Each row of a before or after table is a point. The points were changed in one or more steps. Then noise was added and the rows were shuffled. The steps act on columns, c1 being the first. Name the steps. A step turns or swaps two columns, mirrors them in a line or flattens them onto one, adds a multiple of one to another, or multiplies or shifts one. Angles are multiples of 10 degrees, from the lower column toward the higher: turns from -170 to 170, lines from 10 to 170 but not 90. Use the fewest steps. Two steps may share a column if one is a turn and the other turns, adds or multiplies; they go together, in the order done. Otherwise the lowest column goes first.

Before:
[[ 0.81 -0.86  0.19]
 [ 0.13 -0.12 -1.29]
 [-0.39 -0.02  0.00]
 [ 0.33 -0.06  0.10]
 [ 0.62 -0.14 -0.94]
 [ 0.09 -0.37 -0.52]
 [ 0.49 -0.66  0.07]
 [ 0.02 -0.32  0.33]
 [ 0.26 -0.61  0.15]]
After (9 x 3):
[[-0.53  0.34 -1.24]
 [-0.24  0.79  0.07]
 [ 0.36 -0.11 -0.02]
 [-0.10  0.17 -1.69]
 [ 0.08  0.32  0.42]
 [-0.29  0.16  0.14]
 [-0.02  0.66  0.19]
 [ 0.03  0.37 -0.69]
 [-0.46  1.09  0.24]]
Steps: turn c1 and c2 by 160 degrees; multiply c3 by 1.3

Before (11 x 4):
[[ 0.46 -0.26  0.01 -0.09]
 [-0.03 -0.39 -0.47 -0.16]
 [ 0.30 -0.11  0.22 -0.78]
 [-0.01 -0.01  0.12 -0.26]
 [ 0.31  0.37 -0.89 -0.57]
 [ 0.03  0.00  0.35 -0.22]
 [-0.87  0.27 -0.20  0.15]
 [ 0.73  0.41 -0.57  0.12]
 [ 0.74 -0.41  0.59 -0.38]
 [ 0.40 -0.35  0.52 -0.89]
 [-0.19  0.03  0.83  0.00]]
After:
[[-0.24 -0.86 -0.08  0.37]
 [ 0.34  0.46  0.33 -2.24]
 [ 0.47  0.72  0.42 -0.93]
 [-0.44  0.73 -0.42  0.28]
 [ 0.00 -0.24  0.58 -0.06]
 [-0.36  0.33 -0.67 -1.35]
 [ 0.27  0.41  0.02 -0.21]
 [ 0.09  0.27  0.12 -2.00]
 [ 0.01 -0.01  0.24 -0.53]
 [ 0.37  0.02 -0.35 -0.40]
 [ 0.03  0.01  0.09 -0.63]]
Steps: turn c1 and c2 by 90 degrees; multiply c3 by 0.7; multiply c4 by 2.5

Before, 13 rows:
[[-0.31  0.11 -0.06  0.08  0.08 -0.72 -1.44  0.74]
 [ 0.01 -0.14 -0.27 -0.01 -0.05 -0.11  0.62 -0.29]
 [ 0.08 -0.26  0.19  0.64 -0.12  0.07  0.80  0.89]
 [-0.53 -0.10  0.18  0.45 -0.37 -0.16  0.41  0.36]
 [ 0.17 -0.96  0.19  0.46 -0.06  0.20 -0.55  0.34]
 [-0.42  0.15  0.06  0.44  0.30  0.84 -0.60 -0.58]
 [-0.08 -0.38  0.01 -0.59 -0.07  0.69  0.60 -0.06]
 [ 0.26 -0.63  0.11 -0.19  0.63  0.20 -0.19 -0.32]
 [-0.34 -0.22  0.29  0.20  0.01  0.36 -0.46  0.09]
 [ 0.00 -0.80  0.67  0.15  0.30 -0.52 -0.16  0.70]
 [-0.03  0.06 -0.28 -0.04 -0.33  0.21  0.02 -0.21]
 [ 0.59 -0.41 -0.16  0.23  1.10  0.07 -0.15  0.27]
 [ 0.06  0.45  0.54  0.00 -0.50  0.00  0.06  0.41]]
After (13 x 8):
[[ 0.40  0.19  0.19  0.00  0.40 -0.29 -0.26  0.20]
 [ 0.50  0.25  0.13  0.25 -0.27  0.25  0.40  0.70]
 [-0.22  0.23  0.08 -0.39 -0.11 -0.24 -0.87 -0.63]
 [ 0.20  0.37  0.01 -0.78 -0.59 -0.68  0.09 -0.13]
 [-0.07  0.29  0.14  0.44 -0.76 -0.09  0.26  1.77]
 [-0.07  0.55  0.47 -0.06 -0.08  0.52 -0.69  1.41]
 [ 0.19 -0.13 -0.04 -0.13  1.34  0.78 -0.51  1.48]
 [-0.14  0.87  0.13  0.26  0.39 -0.24 -0.59  0.68]
 [-0.02  0.15 -0.18 -0.20 -0.61  0.10  0.19 -0.59]
 [-0.06 -0.14  0.38 -0.20  0.17 -0.01  0.64  0.79]
 [ 0.06  0.11 -0.20 -0.24  0.08 -0.21  0.31 -0.42]
 [ 0.54 -0.28  0.03  0.23  0.51 -0.74 -0.40 -1.16]
 [-0.55 -0.20 -0.10  0.04 -0.25 -0.18 -1.14  0.54]]
Steps: turn c1 and c6 by -170 degrees; turn c2 and c5 by 150 degrees; turn c5 and c7 by 70 degrees; multiply c3 by 0.7; shift c4 by -0.20; multiply c8 by 2

Before (11 x 11):
[[ 1.19 -0.32  0.20  0.01 -0.19  0.26  0.05 -0.05  0.12  0.19  0.61]
 [ 0.63  0.05  0.58  0.02 -0.20  0.28 -0.30  0.56  0.13  0.08  0.64]
 [ 0.31  0.05  0.22  0.94  0.73  0.48  0.00 -0.15 -0.64  0.48 -0.01]
 [ 0.64  0.42  0.25  0.34  0.42  0.64  0.57  0.05 -0.05  0.16 -0.17]
 [ 0.35  0.12  0.17  0.11  0.20 -0.69  0.78  0.49 -0.50 -0.36 -0.42]
 [-0.40 -0.48  0.07  0.56  0.14 -0.01  0.72  0.49 -0.20 -0.24 -0.47]
 [-0.17  1.00  1.23 -0.22 -0.22 -0.40  0.42 -0.92  0.48  0.47  0.76]
 [-0.09  0.33  0.48  0.33 -0.55 -0.54  0.61  0.01 -0.14 -0.86 -0.27]
 [ 0.41  0.34 -0.08 -0.26 -0.45  0.37  0.13  0.05 -0.07  0.21  0.73]
 [ 0.37  0.00  0.17  0.67 -0.18  0.10  0.50  0.41 -0.40  0.39 -0.52]
 [ 0.33  0.02  0.68 -0.68 -0.57  0.32 -0.10 -0.15 -0.08  0.04  0.35]]
After:
[[ 0.50 -0.03  0.28  0.95  0.74  0.32  0.21 -0.71 -0.57 -0.92 -0.07]
 [ 0.49 -0.03  0.66 -0.68 -0.55  0.06  0.10  0.05 -0.05 -0.16  0.39]
 [ 0.18  0.03  0.21  0.69 -0.18  0.00  0.67 -0.94 -0.33 -0.34 -0.49]
 [ 1.01 -0.31  0.28 -0.06 -0.22 -0.24  0.64 -0.30  0.13 -0.33  0.65]
 [-0.66 -0.56  0.00  0.54  0.23  0.31  0.42  0.09 -0.24  0.77 -0.50]
 [-0.59  1.04  1.18 -0.10 -0.31 -0.24  0.30 -0.27  0.50 -1.44  0.68]
 [ 0.72  0.00  0.57  0.02 -0.23 -0.19  0.07 -0.49  0.09  0.27  0.59]
 [-0.44  0.16  0.14  0.12  0.23 -0.49  0.86  0.41 -0.51  0.93 -0.32]
 [ 0.42  0.19 -0.08 -0.21 -0.43  0.05  0.29 -0.42 -0.11 -0.22  0.78]
 [-0.60  0.24  0.53  0.31 -0.56 -0.23  0.53  1.66 -0.07  1.40 -0.33]
 [ 0.57  0.42  0.24  0.34  0.42  0.53  0.88 -0.34  0.00 -0.10 -0.21]]
Steps: turn c1 and c7 by 30 degrees; turn c1 and c6 by -30 degrees; multiply c10 by 2.5; turn c8 and c10 by 130 degrees

Before, 9 rows:
[[-0.32 -0.08  0.39  0.22 -0.83 -0.29 -0.79 -1.04 -0.12  0.44 -0.56  0.66
   0.00  0.47]
 [ 0.05  0.26  0.76  0.37 -0.65 -0.20 -0.85 -0.73 -0.06  0.11 -0.31  0.56
   0.79  0.20]
 [ 0.12  0.38  0.33  0.55 -0.08 -0.87  0.19 -0.34 -0.11 -0.90 -0.17  0.68
  -0.44 -0.54]
 [ 0.30  0.48 -0.37 -0.33  0.33 -0.48  0.31  0.26  0.64 -0.52  0.49  0.30
  -0.78 -0.03]
 [-0.12  0.21 -0.40  1.16 -0.01  0.21 -0.49  0.09  0.14 -0.08 -0.14  0.29
  -0.13 -0.24]
 [-0.13  0.23 -0.19  0.25  0.44 -0.34  0.32  0.06  0.17  0.34  0.49 -0.22
  -0.42  0.90]
 [-0.21  0.36 -0.42 -0.49  0.21 -0.42  0.75  0.29  0.28 -0.11  0.04 -0.23
  -0.21  0.11]
 [ 0.24  0.46 -0.60  0.28  0.18 -0.16 -0.16 -0.11  0.10 -0.24 -0.01 -0.56
  -0.39  0.41]
 [ 0.20  0.28 -0.48  0.28  1.02  0.40 -0.13  0.22  0.02  0.23 -0.29 -0.19
  -0.37  0.40]]
After (9 x 14):
[[ 0.22  0.29 -0.50 -0.09  1.00  0.27  0.35  0.41  0.02  0.24 -0.30 -0.19
  -0.45  0.60]
 [ 0.25  0.46 -0.60 -0.09  0.17 -0.10  0.34  0.11  0.12 -0.24 -0.02 -0.57
  -0.46  0.41]
 [ 0.28  0.49 -0.37 -0.83  0.34 -0.34  0.81  0.64  0.65 -0.53  0.47  0.27
  -0.25 -0.36]
 [ 0.14  0.38  0.34  0.02 -0.06 -0.62  0.71 -0.13 -0.11 -0.87 -0.18  0.67
  -0.69 -0.43]
 [-0.13  0.22 -0.41  0.64 -0.01  0.15  0.00  0.16  0.15 -0.07 -0.15  0.30
  -0.98 -0.13]
 [-0.22  0.34 -0.42 -0.48  0.20 -0.30  1.27  0.39  0.27 -0.10  0.05 -0.24
   0.26  0.07]
 [-0.16  0.24 -0.20 -0.16  0.45 -0.23  0.83  0.30  0.16  0.35  0.47 -0.21
  -0.45  0.54]
 [-0.33 -0.05  0.40  0.14 -0.85 -0.17 -0.28 -1.07 -0.11  0.41 -0.57  0.67
  -0.15  0.86]
 [ 0.06  0.26  0.76  0.86 -0.65 -0.11 -0.35 -1.14 -0.06  0.13 -0.30  0.56
   0.21  0.42]]
Steps: add -0.5 times c13 to c8; turn c4 and c13 by -50 degrees; multiply c6 by 0.7; shift c7 by 0.50; add -0.7 times c11 to c14

Before (10 x 20):
[[-0.27  0.04 -0.25 -0.51 -0.87  0.14  0.70  0.02  0.39 -0.49 -0.11 -0.19
  -0.02 -0.25  0.38 -0.23  0.14  0.57 -0.69 -0.52]
 [-0.05 -0.55 -0.39  0.74  0.45  0.49  0.34 -0.62 -0.24  0.18 -0.05  0.21
   0.27  0.06  0.50 -0.11  0.17 -0.36 -0.12 -0.18]
 [ 0.00  0.51  0.28  0.05  0.61 -0.67 -0.37 -0.25  0.02  0.08 -0.11  0.33
  -0.27  0.00 -0.48  0.61  0.22  0.35  0.01  0.74]
 [-0.05 -0.89 -0.53  0.66  0.08  0.93  0.12 -0.63  0.06  0.55 -0.08  0.00
   0.40  0.38  0.41 -0.38  0.65  0.25 -0.01  0.52]
 [ 0.42  0.65  0.04 -0.55  0.49 -0.31 -0.41 -0.14  0.12  0.46  0.19 -0.56
  -0.04 -0.25 -0.14  0.59  0.47  0.11  0.25  0.43]
 [-0.46 -0.46 -0.60  0.32 -0.26  0.70  0.34  0.04  0.01 -0.31 -0.27 -0.30
   0.14  0.62  0.26 -0.17  0.66 -0.23 -0.48 -0.26]
 [-0.35  0.47  0.08 -0.91  0.24 -0.13  0.24  0.37  0.37 -0.36  0.32 -0.47
  -0.37 -0.17  0.04  1.00 -0.30  0.42  0.06  0.55]
 [ 0.58 -0.01  0.36  0.43  0.73 -0.24 -0.41 -0.76 -0.43  0.50  0.25 -0.07
  -0.36  0.56  0.11  0.65  0.66  0.57  0.53  0.31]
 [-0.75  0.13  0.39 -0.32 -0.41 -0.41  0.06  0.58  0.32 -0.48 -0.13 -0.76
  -0.13 -0.37  0.38  0.08 -0.34  0.31 -0.60 -0.03]
 [-0.14 -0.84 -0.45  0.48 -0.26  0.35  0.54 -0.13 -0.03 -0.11  0.08  0.17
   0.61  0.21  0.54 -0.44  0.90 -0.14  0.42  0.02]]
After (10 x 20):
[[ 0.42  0.45  0.06 -0.93  0.42 -0.11  0.09 -0.36  0.42 -0.41  0.05  1.15
  -0.52 -0.15  0.00  0.31  0.25  0.44  0.05  0.27]
 [ 0.57  0.10  0.41 -0.31 -0.39 -0.44  0.44 -0.61  0.54 -0.49 -0.17  0.23
  -0.04 -0.37  0.41  0.55  0.30  0.31 -0.60 -0.40]
 [ 0.54 -0.43 -0.60  0.28 -0.33  0.70  0.03 -0.02 -0.32  0.50 -0.14 -0.16
   0.23  0.60  0.28  0.17  0.54 -0.25 -0.42 -0.34]
 [ 0.62  0.04 -0.25 -0.52 -0.88  0.15 -0.40 -0.02  0.31 -0.03 -0.12 -0.21
   0.02 -0.25  0.39  0.00  0.48  0.57 -0.66 -0.57]
 [ 0.05 -0.88 -0.54  0.67 -0.03  0.91 -0.07  0.66 -0.43  0.79  0.13 -0.26
   0.38  0.36  0.43  0.34 -0.29  0.23 -0.02  0.48]
 [ 0.23 -0.57 -0.44  0.72  0.35  0.43 -0.22  0.63 -0.50  0.26  0.09 -0.22
   0.26  0.04  0.47 -0.26 -0.07 -0.37 -0.11 -0.06]
 [-0.25  0.54  0.29  0.04  0.72 -0.67  0.28  0.26  0.35  0.24 -0.22  0.60
  -0.18 -0.01 -0.49 -0.10  0.02  0.33 -0.01  0.81]
 [-0.57  0.59  0.03 -0.55  0.55 -0.29  0.10  0.11  0.27  0.63  0.17  0.80
  -0.08 -0.25 -0.15  0.46 -0.27  0.07  0.30  0.08]
 [-0.69  0.04  0.38  0.44  0.86 -0.25 -0.06  0.76 -0.31  0.83  0.02  0.69
  -0.47  0.62  0.12  0.01 -0.27  0.59  0.52  0.19]
 [ 0.46 -0.86 -0.48  0.47 -0.42  0.34 -0.28  0.19 -0.23  0.79  0.34 -0.45
   0.51  0.27  0.55  0.02  0.36 -0.14  0.43  0.13]]
Steps: turn c1 and c7 by -140 degrees; turn c11 and c13 by -30 degrees; add -0.3 times c13 to c5; add -0.5 times c6 to c9; multiply c8 by -1; turn c10 and c17 by -70 degrees; turn c12 and c20 by 30 degrees; turn c12 and c16 by -110 degrees
